Each point is reached from the start by the listed moves, each made once or not at all, plus a little noise. Is the number of moves made odd or even? Then give how often each move was made.
In the rows, zero is written as 128.

Moves:
(1): [210 123 158]
(2): [126 220 160]
Start: [143 142 135]
Points:
[143 143 137] -> even (0, 0)
[223 137 163] -> odd (1, 0)

Moves:
(1): [196 125 130 113 123 117 134 124 110 136 120 144]
(2): [132 187 123 110 127 128 120 123 129 133 133 118]
(3): [115 132 223 131 144 135 132 122 116 149 118 139]
(4): [137 144 125 185 115 130 128 128 131 124 127 126]
(5): [128 121 104 151 194 127 110 132 128 139 123 141]
(6): [133 127 124 113 136 217 135 126 138 123 145 132]
(7): [121 131 119 129 146 122 211 118 132 125 126 124]
(8): [131 144 139 132 128 139 139 215 130 129 118 136]
(9): [146 124 137 126 141 114 124 122 217 133 127 119]
Start: [139  86 152 138 125 101 109 122 151 169 150  99]
Points:
[201 148 229  99 167 183 197 100 136 203 154 120] -> odd (1, 1, 1, 0, 0, 1, 1, 0, 0)
[128  89 243 121 146 192 113 112 151 185 162 117] -> even (0, 0, 1, 0, 0, 1, 0, 0, 0)
[236 100 149 160 144 162 195 105 239 172 152 102] -> odd (1, 0, 0, 1, 0, 1, 1, 0, 1)
[216  80 156 109 132 183 125 123 140 175 166 121] -> even (1, 0, 0, 0, 0, 1, 0, 0, 0)
[219 149 215 179 221  78 172  96 216 206 130 114] -> odd (1, 1, 1, 1, 1, 0, 1, 0, 1)
[139 138 213 132 241 171 173  96 249 197 154 109] -> even (0, 1, 1, 0, 1, 1, 1, 0, 1)
[192  98 227 137 227 189 213 191 136 204 139 144] -> even (1, 0, 1, 0, 1, 1, 1, 1, 0)
